Each row of a before or after table is a point. One or more steps were done to the points. Then noise was added and the rows were shuffled. The steps act on columns, c1 being the first. What was done? A step turns or swaps two columns, mirrors them in a line or flattens them onto one, adds a multiple of one to another, or multiplies or shifts one. Angles are multiples of 10 degrees, from the lower column toward the higher: turns from -170 to 170, lines from 10 to 170 but not 90. Use the fewest steps. Two steps may share a column if one is a turn and the other turns, adds or multiplies; they go together, in the order done. Otherwise the lowest column goes first.
In the rows, 128 means zero.

Before, 12 rows:
[[98,107,106],
[146,107,199],
[95,112,67],
[114,143,206],
[128,107,94],
[147,151,185],
[110,134,94],
[123,130,124],
[128,146,91],
[83,171,112],
[117,95,131],
[85,130,104]]
After, 12 rows:
[[108,150,110],
[84,193,139],
[140,127,181],
[143,170,170],
[116,163,218],
[104,129,123],
[116,111,137],
[127,165,100],
[125,131,92],
[124,153,124],
[86,151,135],
[91,133,94]]
Steps: add -0.7 times c1 to c3; shift c2 by 20

Before:
[[132,132,131,125,110,170],
[141,112,135,87,134,152],
[115,106,138,129,135,137],
[134,166,122,163,106,127],
[157,155,114,163,123,126],
[125,130,84,139,103,107],
[126,118,134,114,145,152],
[110,108,91,142,133,138],
[81,127,90,117,160,150],
[127,146,128,178,84,101],
[111,117,91,136,134,157]]
After:
[[155,51,136,204,123,116],
[108,100,155,146,104,86],
[119,56,130,214,107,122],
[115,102,107,128,133,88],
[120,114,117,112,136,134],
[120,136,86,127,111,123],
[138,159,103,100,145,130],
[95,8,156,218,84,134],
[115,83,124,132,134,89],
[103,156,112,113,160,87],
[146,227,103,54,135,130]]
Steps: add 0.7 times c5 to c1; multiply c4 by 3; turn c2 and c4 by 60 degrees; turn c3 and c6 by 100 degrees

Before, 12 rows:
[[167,136,64,153,155,154,60,106,155],
[87,125,151,114,171,145,89,87,133],
[89,140,151,167,108,108,118,132,94],
[69,129,157,115,128,127,145,145,169],
[101,151,128,174,106,115,126,83,83],
[122,100,179,112,130,113,149,135,120],
[92,97,148,81,142,180,142,174,130],
[113,143,194,119,147,181,143,133,147],
[152,155,151,79,97,104,144,167,115],
[160,142,122,146,81,149,29,81,131],
[102,99,189,134,129,125,153,157,134],
[159,129,85,140,89,146,88,63,138]]
After:
[[176,126,130,128,174,93,131,148,99],
[173,142,129,98,106,156,131,101,99],
[176,143,78,140,149,91,92,130,150],
[100,143,120,106,79,64,154,130,54],
[150,149,140,82,107,162,119,110,96],
[181,98,87,132,128,138,123,117,151],
[159,100,88,142,127,152,124,134,139],
[193,129,132,143,129,114,142,131,165],
[170,96,131,176,144,100,82,146,142],
[61,136,165,101,156,62,144,121,94],
[79,129,151,105,87,92,133,140,106],
[118,155,95,179,99,159,133,147,132]]
Steps: turn c1 and c3 by -150 degrees; multiply c8 by 0.4; turn c4 and c8 by -140 degrees; turn c7 and c9 by 50 degrees; turn c6 and c7 by -130 degrees

Before:
[[164,84,115,141,144,144,86,198,109,103,119],
[103,158,122,82,108,138,197,105,164,148,135],
[166,90,96,136,79,176,111,139,115,137,88],
[113,171,132,98,82,180,140,124,130,150,139],
[138,90,97,69,131,153,97,166,93,94,125],
[148,88,104,115,101,117,91,154,97,117,149],
[131,124,170,75,121,154,158,99,159,162,145],
[130,146,156,76,88,144,153,109,191,115,137]]
After:
[[140,85,93,89,157,102,100,170,130,147,156],
[134,131,176,97,99,103,156,93,102,105,104],
[147,77,104,137,152,70,89,149,123,111,133],
[118,147,132,117,131,129,140,123,159,80,106],
[127,171,155,99,161,98,152,107,88,103,92],
[162,100,114,163,139,93,86,197,112,150,159],
[105,166,120,96,119,87,194,106,119,99,97],
[165,121,95,152,144,125,114,141,115,75,181]]
Steps: turn c2 and c9 by 140 degrees; turn c2 and c11 by 150 degrees; shift c4 by 20; turn c5 and c10 by 120 degrees; shift c6 by -50

Before (13 x 14):
[[182,140,105,125,150,128,119,140,165,109,120,150,136,128],
[178,165,123,138,106,114,112,113,178,147,112,132,95,135],
[168,118,129,191,71,88,107,149,156,123,127,117,101,135],
[175,136,126,153,52,110,111,147,174,121,167,145,93,151],
[151,122,129,124,147,138,138,93,151,142,214,132,249,126],
[147,129,137,125,122,137,117,141,146,138,119,141,98,90],
[138,194,123,120,145,113,158,145,146,125,126,133,124,134],
[131,134,118,130,113,145,107,149,156,113,117,93,88,151],
[129,118,88,114,104,117,147,136,150,121,108,109,98,123],
[152,120,129,136,138,129,192,144,165,137,116,119,88,136],
[158,122,120,125,119,128,114,151,152,180,143,151,150,137],
[44,114,129,136,138,114,115,131,181,120,116,141,114,122],
[128,130,100,185,103,138,113,121,150,121,127,149,106,131]]
After:
[[175,168,127,141,116,149,124,132,93,168,108,111,138,166],
[137,191,121,121,156,107,100,114,115,133,119,142,126,140],
[132,133,115,132,147,142,156,160,97,161,111,162,104,144],
[153,116,129,135,152,73,100,131,102,169,117,142,123,158],
[158,127,128,121,146,122,129,141,121,24,219,92,180,148],
[175,139,126,151,84,153,128,106,85,158,166,139,106,157],
[133,118,91,114,98,115,109,150,121,150,106,145,116,151],
[130,132,97,182,106,143,140,111,115,149,125,121,111,144],
[175,143,99,121,145,139,130,103,110,110,125,136,114,161],
[165,116,124,194,83,169,103,127,110,145,123,152,110,147],
[150,128,139,124,65,135,136,107,152,161,115,130,128,155],
[42,114,132,137,133,147,116,110,111,137,112,123,117,174],
[159,123,122,127,135,140,134,95,109,128,140,147,182,150]]
Steps: add 1.5 times c14 to c5; turn c9 and c14 by 120 degrees; turn c6 and c7 by 120 degrees; turn c8 and c12 by 110 degrees; turn c10 and c13 by 70 degrees

Before, 12 rows:
[[67,190,105,133,143,138,109,141,136,147,137,164,171,132,189,141,136,153,87,51],
[140,141,55,135,82,94,139,116,130,63,80,118,184,107,103,133,89,121,137,106],
[155,127,118,87,147,126,153,92,139,117,132,79,129,153,105,76,111,172,65,111],
[131,125,104,130,141,130,162,80,119,126,156,101,121,147,65,93,145,137,91,142],
[127,110,70,121,98,91,144,123,152,79,135,138,173,121,149,130,111,106,140,37],
[141,150,86,128,89,116,150,116,149,144,104,135,174,142,128,125,97,108,198,83],
[81,166,124,151,95,153,106,156,112,130,156,126,141,107,196,100,138,189,109,65],
[108,183,126,154,123,106,71,153,134,148,123,128,125,114,172,110,164,145,133,51],
[141,148,122,108,127,101,138,78,99,107,130,163,93,160,85,93,150,187,110,126],
[182,139,110,92,144,137,167,107,102,137,136,125,126,103,87,65,141,140,101,101],
[193,111,66,109,112,134,96,90,123,133,148,121,147,149,71,111,118,151,110,135],
[175,101,91,141,90,81,149,111,115,143,101,133,184,142,114,129,124,122,130,95]]
After:
[[153,127,109,108,111,130,170,110,136,115,141,81,145,155,119,44,101,87,63,90],
[176,134,106,112,114,142,182,105,106,137,135,125,125,103,87,35,111,109,106,110],
[71,171,124,137,156,149,103,65,115,128,159,125,178,110,173,67,179,90,112,155],
[106,178,118,118,128,102,70,51,126,142,129,129,135,118,138,75,181,116,136,151],
[142,147,83,135,136,118,147,84,150,143,93,135,168,142,141,95,103,178,196,113],
[146,141,57,143,142,94,140,107,126,63,81,123,187,106,133,102,85,169,128,115],
[71,193,106,132,99,134,105,46,143,145,145,158,166,135,170,108,172,123,91,140],
[189,111,68,94,132,137,111,138,121,128,146,126,157,153,96,80,83,127,114,84],
[136,124,105,144,120,130,160,144,118,123,164,100,121,145,65,61,101,114,95,78],
[125,112,70,130,134,88,144,34,157,72,130,140,159,121,153,102,124,176,143,128],
[149,148,123,118,143,107,148,130,95,105,135,164,131,157,84,62,120,59,109,82],
[178,100,86,151,137,79,136,90,117,142,97,132,180,140,111,95,113,168,126,110]]
Steps: turn c4 and c7 by -30 degrees; turn c5 and c13 by 150 degrees; turn c13 and c18 by -150 degrees; swap c8 and c20; turn c11 and c19 by 10 degrees; turn c15 and c17 by 40 degrees; shift c16 by -30

Before (9 x 24):
[[108,107,131,131,181,149,190,120,159,166,133,100,167,148,142,139,100,101,98,127,130,117,90,137],
[140,122,143,99,118,114,142,156,172,168,70,101,117,172,109,112,130,123,156,89,118,168,31,132],
[226,107,141,129,129,139,168,114,112,91,125,149,133,131,107,169,127,109,85,63,148,96,136,96],
[121,105,137,140,103,109,216,147,153,163,92,104,119,145,150,134,119,110,120,175,187,110,53,139],
[128,134,101,112,147,173,152,105,163,127,96,88,120,101,129,163,128,126,127,134,125,145,73,101],
[132,149,183,159,133,108,164,149,98,106,117,102,97,108,152,145,127,106,72,173,162,90,93,132],
[83,97,132,102,173,167,139,188,141,138,87,159,155,176,110,155,154,170,161,145,156,161,124,120],
[159,131,163,160,136,138,133,142,172,104,146,141,119,90,141,198,126,131,91,196,138,118,120,122],
[162,111,103,142,185,154,157,134,135,152,109,138,233,88,98,170,180,129,165,144,104,121,117,127]]
After (9 x 24):
[[139,132,162,154,136,138,130,143,172,105,113,92,121,87,140,199,126,130,91,197,124,117,114,123],
[89,121,146,111,118,114,137,156,171,169,72,127,115,186,107,115,131,120,159,87,130,169,229,134],
[131,111,105,137,186,154,149,136,136,152,128,91,232,87,99,168,181,128,172,144,118,120,152,129],
[112,104,138,147,104,110,189,147,152,165,82,142,118,139,150,134,120,111,99,177,180,109,197,139],
[87,136,100,127,148,175,147,105,162,127,98,141,119,107,128,164,128,126,129,134,127,145,182,101],
[113,148,181,165,135,108,154,148,97,108,102,130,98,96,150,145,125,107,65,172,140,90,158,133],
[110,109,130,140,180,148,173,120,156,164,90,157,167,145,142,139,98,101,99,128,120,116,141,136],
[113,110,142,121,129,138,157,114,112,91,137,30,132,124,107,169,127,110,82,64,132,96,128,95],
[162,98,131,92,171,167,136,188,140,139,147,163,153,187,111,155,154,171,149,147,165,163,166,120]]
Steps: turn c4 and c12 by 20 degrees; turn c1 and c12 by -110 degrees; multiply c7 by 0.7; turn c11 and c23 by -120 degrees; add 0.3 times c22 to c14; turn c19 and c21 by 20 degrees

Before, 11 rows:
[[104,141,148,115,106,84,119,131,135,141,136,72,102,135,119,164,158,69,134,86,142,145,82,123,158,146,145,105,129,66,122,113,135,146,144,136,99,125,207,105,136,124,61,157,140,136,141,122],
[80,140,95,157,134,84,142,156,126,176,142,113,122,91,142,117,135,152,147,142,113,121,138,130,137,138,118,173,88,157,149,108,161,156,120,88,81,105,135,141,119,127,157,101,96,152,142,107],
[96,119,175,144,161,65,173,118,87,127,126,134,143,116,143,132,139,126,91,145,147,160,120,114,141,101,144,149,146,92,121,84,144,128,153,123,141,130,138,144,112,154,105,148,162,155,113,136],
[131,150,160,97,124,146,139,138,146,134,106,137,117,114,135,108,112,179,105,116,85,130,115,127,115,95,161,116,136,129,156,115,102,103,148,106,82,76,179,102,117,132,130,135,136,159,103,117],
[67,105,131,189,137,115,180,133,103,115,149,120,140,82,163,151,88,113,146,86,108,75,170,167,128,108,117,113,121,112,137,103,123,123,141,168,114,189,113,160,153,137,139,93,89,131,83,152],
[112,132,135,119,125,85,78,108,141,90,120,185,165,118,140,105,162,112,174,153,126,84,124,149,102,119,150,97,102,139,137,160,106,184,177,126,107,130,137,108,144,141,152,154,89,160,127,159],
[118,110,96,142,72,61,80,113,149,141,91,119,131,173,194,162,90,127,125,128,136,129,112,119,74,109,167,173,154,142,130,62,148,106,120,160,156,134,110,131,96,102,114,172,126,140,85,117],
[118,143,174,165,133,89,143,172,142,151,160,93,104,134,107,167,101,80,156,98,61,83,133,83,113,102,139,159,110,119,137,157,179,149,151,146,103,162,129,142,108,127,138,149,167,110,127,119],
[118,112,147,161,135,130,120,131,130,141,134,128,109,130,131,152,132,85,141,154,119,136,156,157,129,77,139,140,166,107,89,142,122,122,176,147,155,88,113,111,99,164,122,112,134,200,113,180],
[112,141,129,165,122,112,153,140,95,139,135,147,85,129,128,155,141,125,165,134,123,122,106,129,129,110,156,123,128,124,143,125,123,139,94,123,133,130,150,123,166,99,147,160,98,143,128,108],
[99,145,88,135,124,135,134,74,124,117,128,94,103,130,122,162,133,145,155,137,107,87,104,108,136,156,191,133,119,171,123,154,112,121,137,138,113,146,147,107,139,172,115,167,149,157,128,82]]
After (11 x 48):
[[146,144,174,165,134,90,134,171,143,135,161,122,104,135,108,165,101,79,156,99,223,86,125,83,111,103,140,156,109,93,137,157,178,150,151,120,102,160,129,143,154,126,138,149,167,108,126,118],
[178,105,130,190,137,115,127,135,102,170,150,139,139,81,164,150,87,113,145,87,111,76,57,165,126,110,117,113,123,116,138,105,123,122,141,76,113,188,114,159,139,137,138,92,88,130,83,151],
[143,145,85,136,123,135,150,73,124,165,127,77,103,129,122,161,134,144,153,138,117,87,131,109,134,155,191,132,119,110,125,153,112,120,136,100,112,144,147,108,113,174,115,166,148,158,128,84],
[139,141,149,116,106,85,157,132,136,93,136,167,103,134,118,163,158,68,134,87,150,146,153,124,160,146,145,104,128,54,124,113,134,144,144,106,98,125,207,106,101,126,60,156,138,135,139,123],
[161,110,96,142,73,62,109,112,149,97,91,113,129,174,195,161,93,128,126,128,151,130,185,119,74,110,168,173,153,123,131,62,149,106,120,123,156,133,110,132,132,104,114,174,126,140,86,117],
[97,140,95,157,135,84,130,157,126,46,143,95,121,92,141,117,136,153,148,142,249,120,116,128,136,137,119,173,87,124,149,106,161,155,119,75,81,103,135,141,144,126,159,102,96,151,142,108],
[105,150,160,99,124,147,146,139,146,151,109,130,116,116,136,109,110,178,104,116,167,131,134,128,113,95,160,117,137,136,155,115,102,103,150,126,82,77,179,102,140,130,130,133,137,161,104,119],
[150,115,148,160,135,129,102,132,131,109,134,149,110,128,132,152,133,86,140,152,165,135,132,157,130,76,139,141,164,120,90,141,120,122,175,121,154,86,113,108,160,163,121,110,132,201,114,178],
[130,131,137,117,125,87,98,108,142,202,120,136,165,118,140,104,162,114,175,155,43,84,156,150,100,118,149,95,102,187,138,161,105,186,174,112,108,128,137,107,95,140,152,154,89,158,127,158],
[130,117,175,145,162,63,162,120,87,114,125,166,143,116,144,133,140,127,91,145,114,162,110,114,141,101,146,149,146,120,120,84,143,128,151,97,141,129,141,145,155,155,105,149,160,155,112,136],
[127,140,128,166,122,110,163,141,96,112,136,137,85,128,126,154,143,123,163,135,157,123,106,128,130,110,158,123,129,146,145,125,124,138,96,113,134,131,148,122,97,99,147,160,96,144,128,109]]
Steps: mirror c1 and c36 in the line at 50 degrees; turn c7 and c23 by 50 degrees; turn c23 and c41 by 150 degrees; multiply c10 by 3; turn c10 and c21 by 130 degrees; turn c12 and c30 by 70 degrees

Before (13 x 64):
[[146,124,152,73,71,134,108,141,128,166,103,166,83,148,157,125,124,80,136,154,95,112,143,130,175,105,150,87,113,190,148,158,106,72,205,156,108,102,141,104,151,134,138,82,120,141,77,168,82,85,165,76,116,91,144,124,173,180,121,84,58,164,153,57],
[112,161,186,73,105,133,45,129,137,126,125,179,78,135,159,167,105,114,140,152,120,91,183,116,147,140,158,87,186,159,148,146,110,101,164,113,106,118,145,107,148,126,130,85,112,140,107,149,96,73,145,82,104,112,145,102,144,189,101,71,70,179,132,71],
[128,118,121,129,155,64,142,129,117,127,181,113,151,162,149,122,114,139,104,136,190,87,137,165,137,184,123,143,119,145,95,71,174,135,123,150,141,148,97,132,112,126,104,108,182,164,137,109,138,113,99,191,185,160,125,195,99,111,156,133,150,125,120,103],
[119,85,138,117,98,109,140,165,103,126,216,153,163,140,105,110,112,133,87,114,133,64,99,119,174,174,84,115,122,148,98,108,159,159,89,154,116,165,140,122,87,164,126,105,176,113,140,91,151,87,92,132,181,166,137,167,91,134,145,132,161,126,103,108],
[93,64,153,105,124,92,124,153,90,99,189,134,121,161,135,109,135,127,125,103,107,139,115,167,144,204,60,119,110,160,77,70,146,151,109,153,140,138,119,126,135,170,105,115,152,148,159,85,135,83,94,147,176,153,128,199,100,124,117,108,120,111,102,113],
[162,128,147,87,86,139,72,143,134,153,118,187,72,141,150,155,119,83,168,123,73,123,169,100,140,154,134,112,148,181,171,140,122,63,187,155,79,123,146,115,177,94,133,73,178,128,76,161,70,128,149,82,103,103,123,103,165,180,96,67,88,212,101,106],
[83,111,122,144,137,156,118,154,162,112,130,101,123,118,148,146,163,178,143,121,156,89,161,156,112,128,175,136,146,145,132,154,148,106,171,132,150,183,113,80,81,109,111,131,138,200,147,183,166,130,127,165,129,120,84,197,116,102,156,139,116,110,72,145],
[86,106,158,141,161,107,151,169,133,111,172,117,117,109,187,105,140,133,105,129,144,94,166,162,129,153,158,165,124,139,99,147,178,112,149,108,113,150,103,124,99,142,131,144,138,150,144,148,149,159,130,153,123,132,73,170,113,90,130,129,166,107,133,154],
[126,125,151,134,122,129,132,136,157,119,125,93,112,107,144,173,130,144,180,162,128,72,179,148,127,127,133,175,151,108,132,130,168,116,203,57,158,173,124,96,87,98,133,159,125,151,125,183,134,135,170,119,121,77,95,178,140,111,149,128,93,139,116,136],
[118,107,124,113,127,108,134,134,79,144,186,150,134,155,102,149,128,135,121,104,142,110,110,201,156,171,86,115,154,171,109,106,128,149,149,151,131,168,105,107,116,178,101,87,166,126,156,88,159,103,116,120,183,157,90,141,79,123,120,116,152,148,160,94],
[122,103,125,142,110,119,130,148,124,80,106,134,97,105,169,109,156,161,143,130,179,71,137,170,132,140,126,166,137,141,90,103,165,105,137,140,163,166,95,121,111,140,142,132,179,121,163,141,156,107,128,177,112,125,123,177,97,100,140,144,160,110,119,154],
[87,140,151,132,161,177,108,182,146,94,135,92,111,134,145,141,155,152,191,159,157,67,133,176,100,143,159,175,136,134,152,134,193,116,180,124,157,163,136,98,81,97,142,125,132,147,118,188,120,162,148,154,106,109,105,151,139,146,124,138,107,94,137,117],
[140,176,156,74,87,116,75,128,100,133,128,192,108,178,97,182,107,86,166,99,59,132,166,110,183,112,126,97,148,181,140,131,136,138,158,155,96,112,186,139,150,159,115,75,121,157,97,174,101,74,117,107,132,105,138,92,152,160,140,91,97,166,168,94]]
After:
[[91,61,152,107,136,92,121,151,93,100,191,133,122,172,129,144,138,121,129,97,107,143,98,166,147,203,61,115,114,159,123,74,146,70,109,157,135,133,119,126,135,170,102,120,156,152,160,85,131,79,94,147,188,154,131,201,113,127,120,107,123,115,104,110],
[142,179,150,70,93,117,76,128,94,134,119,199,109,177,90,67,104,90,152,100,53,136,182,106,181,107,125,97,143,184,144,141,138,132,165,153,95,111,188,143,146,161,120,74,124,158,101,177,121,71,118,112,127,103,133,95,119,156,138,90,98,169,164,89],
[121,126,150,132,121,130,131,139,157,116,122,91,120,109,147,89,132,147,161,154,128,69,192,150,126,132,128,169,151,110,125,128,168,142,203,60,155,176,120,96,85,96,127,163,129,151,127,183,150,140,168,118,121,79,97,182,105,115,152,121,97,131,117,138],
[83,102,156,138,169,110,153,168,124,110,169,118,116,106,186,156,140,137,92,128,144,91,143,171,132,154,156,165,123,135,108,139,176,109,153,111,118,155,100,125,101,141,130,144,134,153,144,143,136,157,136,156,122,133,67,169,100,88,133,130,161,108,138,155],
[89,138,156,127,147,173,110,184,148,93,129,89,106,134,143,118,155,149,189,153,155,68,156,186,100,143,161,174,137,132,128,134,191,154,178,130,165,169,133,97,83,98,142,124,128,146,118,198,126,159,153,148,111,109,111,156,128,147,122,141,112,94,138,118],
[129,115,120,130,175,62,143,126,114,123,179,112,147,167,143,141,116,137,104,131,194,78,115,167,140,182,123,146,121,146,110,73,168,95,124,151,137,150,99,130,108,127,98,102,177,155,133,110,138,118,100,193,186,156,125,197,99,105,154,135,152,127,116,107],
[85,107,119,144,123,156,117,161,166,108,126,103,122,113,150,124,166,182,131,115,154,93,153,161,111,128,172,137,151,145,110,153,147,143,168,134,148,176,111,87,85,108,112,129,134,204,146,183,171,124,129,169,120,121,86,195,97,103,161,137,112,107,67,144],
[161,128,146,84,86,133,74,137,135,157,112,190,76,135,154,84,118,85,150,123,75,117,196,102,144,154,139,110,152,180,92,154,116,201,189,158,79,124,146,113,185,93,138,76,179,128,72,158,79,125,148,81,108,101,122,99,132,179,99,66,86,217,98,101],
[118,88,142,123,103,107,145,170,103,127,217,154,163,146,102,152,112,133,101,118,127,65,72,119,176,172,85,115,122,150,142,106,157,88,89,150,115,168,138,124,82,162,120,99,181,113,141,97,137,86,92,132,178,171,138,166,115,138,143,134,159,131,103,111],
[142,118,159,74,70,129,110,139,121,163,108,168,81,138,157,117,125,79,131,153,89,111,172,129,175,107,150,87,117,190,88,159,106,173,200,155,112,105,149,101,156,137,135,80,117,144,76,174,83,88,161,75,112,94,146,124,162,180,118,85,59,164,147,60],
[124,106,126,109,134,111,134,135,79,146,184,145,131,160,97,120,123,138,131,101,141,116,86,206,154,172,90,120,155,169,134,110,133,101,150,151,122,176,109,103,118,181,98,83,168,120,158,87,169,104,116,120,186,156,94,137,95,122,118,117,150,150,159,89],
[110,166,184,80,98,133,45,130,134,129,128,180,81,127,160,79,104,116,118,156,118,93,193,115,140,145,163,82,181,161,114,146,105,153,169,110,113,118,139,101,143,127,128,86,113,137,105,148,113,78,142,79,112,116,141,106,117,191,100,72,75,177,131,80],
[119,105,122,143,116,122,124,147,129,82,106,135,98,108,172,149,157,159,139,133,173,74,125,165,130,132,126,170,138,143,90,99,165,109,140,139,154,162,93,120,115,136,137,128,179,120,158,143,147,105,133,178,114,129,122,183,97,101,135,149,159,113,125,153]]
Steps: add -0.3 times c6 to c5; turn c14 and c32 by 10 degrees; mirror c16 and c49 in the line at 80 degrees; turn c19 and c23 by 20 degrees; turn c23 and c57 by -30 degrees; mirror c31 and c34 in the line at 30 degrees

Before, 8 rows:
[[153,141,101,137,92,106,85,80,105,110,126,118,147,123,78,92,121,194,158,83,198,135,113,110,150,151,110,78,148,186,95,133,114,101,104,146,181,171,122,215,180,172,99,136,169,132,85,100,182,213,59,150,147,119,123,121,41,117,124,152,126,129,122,110],
[123,85,121,79,74,81,128,192,164,170,103,215,114,81,121,157,103,206,90,128,157,172,138,107,164,93,156,194,188,110,153,153,150,100,142,123,169,142,140,176,188,188,119,92,116,136,84,106,103,149,118,87,191,159,71,145,105,102,155,144,136,118,28,94],
[118,119,104,119,129,114,107,149,140,128,111,123,98,164,138,154,91,145,151,135,120,133,200,107,173,126,146,103,117,124,142,151,128,130,159,102,118,138,101,119,98,183,113,139,141,130,158,144,119,59,147,130,132,134,168,174,145,133,133,104,182,158,88,136],
[133,122,108,88,160,139,136,99,132,148,136,91,53,135,126,135,106,47,91,130,109,108,146,125,127,151,131,114,109,133,115,142,102,88,137,143,120,118,122,105,111,106,92,156,167,170,138,156,126,105,101,138,184,111,161,150,164,111,150,108,131,152,96,128],
[120,169,107,132,138,132,105,104,156,147,122,110,108,146,106,102,106,75,118,107,67,132,124,94,172,117,114,127,98,117,147,129,137,144,101,96,90,143,116,104,110,122,148,159,135,142,133,149,153,84,142,143,149,122,167,120,118,130,127,109,172,132,128,110],
[138,133,130,132,118,140,100,130,126,128,118,134,139,132,79,133,186,132,141,65,147,141,114,91,136,149,160,136,128,161,106,121,141,97,103,157,157,140,144,183,203,154,78,116,167,149,81,98,143,166,102,152,142,130,114,103,58,162,126,148,101,129,77,143],
[76,158,147,128,158,118,133,137,139,127,120,105,93,143,113,151,122,83,171,124,91,132,166,136,138,157,132,157,109,127,127,126,99,134,132,128,141,112,120,86,111,106,123,124,124,124,127,148,100,110,77,133,90,105,175,136,145,116,112,74,183,129,119,130],
[146,138,105,107,131,125,158,93,144,131,117,95,110,147,124,112,103,95,145,137,97,146,137,86,124,153,139,102,124,145,116,128,146,156,91,97,118,132,86,113,106,128,109,135,136,171,155,168,135,65,130,155,117,113,122,101,151,111,167,108,141,142,89,143]]
After (8 x 64):
[[126,87,126,81,69,83,124,189,164,166,107,218,116,80,121,157,43,208,88,128,139,172,139,108,163,90,154,193,190,111,147,154,151,103,146,194,107,138,139,179,126,249,168,93,116,135,85,105,100,152,117,88,133,157,73,143,120,101,153,146,138,114,26,97],
[79,162,152,128,159,117,136,131,135,126,118,106,96,142,113,153,55,82,172,120,97,134,160,138,138,158,133,159,111,128,127,123,95,138,129,90,129,109,121,82,136,82,135,119,124,123,131,153,101,110,77,130,123,102,174,136,148,117,114,74,185,131,116,128],
[137,130,134,130,122,142,97,133,125,128,116,131,146,134,104,131,127,134,142,54,119,138,118,89,139,147,161,134,127,159,105,117,138,100,106,144,133,136,141,176,132,178,196,115,170,149,82,95,143,166,101,149,98,134,112,103,68,160,125,144,99,125,78,142],
[137,120,105,91,163,139,136,96,130,145,137,92,54,138,127,131,48,47,87,127,114,106,146,124,127,152,133,110,109,132,116,146,107,87,138,186,167,119,123,104,135,84,138,151,167,173,138,156,124,104,100,136,115,108,162,153,158,108,147,111,135,148,94,126],
[118,123,102,119,130,115,100,147,143,126,111,122,99,165,137,151,32,145,145,136,129,133,201,112,172,121,148,104,119,126,143,154,123,131,156,128,148,136,104,122,125,237,129,138,142,128,160,139,118,64,145,126,155,138,169,174,139,133,131,98,177,155,84,132],
[146,137,104,105,126,122,156,93,146,129,115,98,108,145,125,111,43,97,147,144,108,147,139,88,124,149,136,101,124,141,117,127,146,158,93,118,151,132,82,112,136,128,126,137,136,172,153,170,141,67,131,156,155,112,121,103,146,112,166,109,143,138,87,142],
[149,139,100,139,92,102,88,79,106,113,122,118,148,120,96,92,59,194,158,64,174,131,118,106,151,151,110,79,146,184,95,129,119,103,105,145,95,170,121,216,113,221,207,134,171,132,82,92,182,212,58,151,113,115,125,125,59,118,123,155,125,124,123,110],
[118,167,107,133,138,137,104,106,158,147,122,108,108,146,115,100,45,77,119,97,82,135,124,88,171,120,116,125,97,118,146,127,138,147,101,148,138,145,113,108,141,112,87,157,135,139,129,150,151,85,139,145,155,119,165,120,108,129,128,110,175,134,129,109]]
Steps: turn c15 and c20 by 20 degrees; shift c17 by -60; flatten c21 and c41 onto the line at 160 degrees; turn c36 and c53 by -90 degrees; turn c37 and c57 by 20 degrees; turn c37 and c43 by 130 degrees; multiply c42 by 2
